Rows are points. The points of each table are mixes of a few directions, plus a little noise. How many directions does each table use, and how many do they share? Where both have some left over, give the other angles between the two spaces (their principal angles), to ten degrees, smallest first.
In the rows, zero is written as 128.

First (7 x 2):
[[139 134]
 [124 126]
 [ 53  88]
 [173 150]
 [156 143]
 [119 124]
 [133 131]]
Second (6 x 2):
[[ 65 169]
 [137 122]
 [171 100]
 [148 115]
 [136 123]
 [111 139]]
Directions: first 1, second 1, shared 0; angles 60

First (9 x 6):
[[120 136 143 146 133 153]
 [156 106 116  62 108  96]
 [101 159 155 187 120 162]
 [123 117 108 102 169  98]
 [ 94 157 141 170 132 130]
 [194  83  99  88  84 120]
 [145 108 109 130 146 131]
 [118 138 109 171 128 110]
 [102 148 173  98 133 151]]
Second (8 x 6):
[[117 113  86 156 175  91]
 [115  82 143 128 112 125]
 [110 176 154 112  81 109]
 [129  63 147 118 138 161]
 [113 103 121 136 149 114]
 [147 167 100 147 110 109]
 [159 195 158  90 124 189]
 [134 123 116 137 136 125]]
Directions: first 4, second 4, shared 3; angles 80

First (8 x 11):
[[111 138 173 118  79  50 175 122 107  93 111]
 [118 125 133 139 124 115 141 144 107 108 126]
 [120 137 131 112 117 130 150 116 178 128 124]
 [109 143 137  80 145 116 140 108 126  89 126]
 [ 99 158 149 114 100 145 127 100 132  92  99]
 [136 100 112 163 141 114 145 176 114 137 146]
 [165 110  79 162 170 213  57 137 136 195 147]
 [166 113 109 135 149 141  90 123 123 183 146]]
Second (8 x 11):
[[ 79 197 145 128 133 206  83  96 101  97  70]
 [139 116 129 129 125 102 145 136 137 144 138]
 [151  93 117 127 126  99 144 141 139 136 157]
 [139 102 115 124 131 132 124 133 126 119 148]
 [146  83 103 121 136 143 113 135 122 105 163]
 [123 139 133 129 127 132 126 125 127 129 118]
 [ 93 224 187 144 112  89 165 115 144 183  54]
 [157  66  97 120 134 123 124 141 128 114 177]]
Directions: first 5, second 2, shared 1; angles 50

First (11 x 18):
[[144 138 122 115 118 126 118 133 155 133 139 126 118 149 131 126 124 125]
 [156 146 104  90 143  98  96 156 176 129 148 127  85 160 154 126  96 121]
 [145 111 141 115 180 111  81 119 120 140 149 165 136  61 136 108  93 118]
 [125 136 119 127 115 127 141 137 136 122 122 114 117 156 130 136 135 131]
 [146 100 162 130 175 131  78  94 107 151 153 180 170  29 118  98 105 115]
 [ 96 131 107 133 138 109 161 155 102 102  99 104  99 150 144 150 129 141]
 [111 114 144 151 128 144 143 109  94 128 117 135 156  96 113 126 143 131]
 [153 124 142 119 134 134  95 111 145 146 151 151 145 102 121 110 118 117]
 [172 152 127 106  81 145 106 123 199 150 159 124 127 182 119 117 135 116]
 [124 148 124 141  57 160 170 125 152 127 117  94 133 201 108 141 172 134]
 [ 36 110 116 180 139 123 221 146  23  78  54  90 121 121 132 170 161 159]]
Second (11 x 18):
[[120 130 126 114  89 143 123  96 138 126 143 112 181 151 112 129 166 121]
 [144 126 143 167 172 119 123 183  93 151 108 133 105  92 169 115  59 110]
 [210 100 132 155 110 134  76 180 130 108 160 144 100 104 103  89 106  82]
 [142 115 168 100 121 130 133  85 209 134 129 120 168  84 104  75 193 114]
 [ 44 152 110  89 175  89 172 106 107 118  85  89 144 133 161 169 127 176]
 [138 131 127 159 144 135 124 159 108 157 128 156  93 139 164 132  86 113]
 [125 130 149 139 107 143 124 116 108 140 123  90 214 111 124 114 132 113]
 [114 135 121 123 115 135 142 109 113 110 123 122 128 135  95 152 137 161]
 [141 120 107 119 114 115 101 149 108  95 142 106 144 135 117 130 124 115]
 [128 133 138 124 116 149 153  90 159 128 127 162  85 132  84 139 159 165]
 [104 139  90 118 146 117 136 136 135 139 140 175  45 194 173 164 119 137]]
Directions: first 3, second 6, shared 1; angles 40, 50
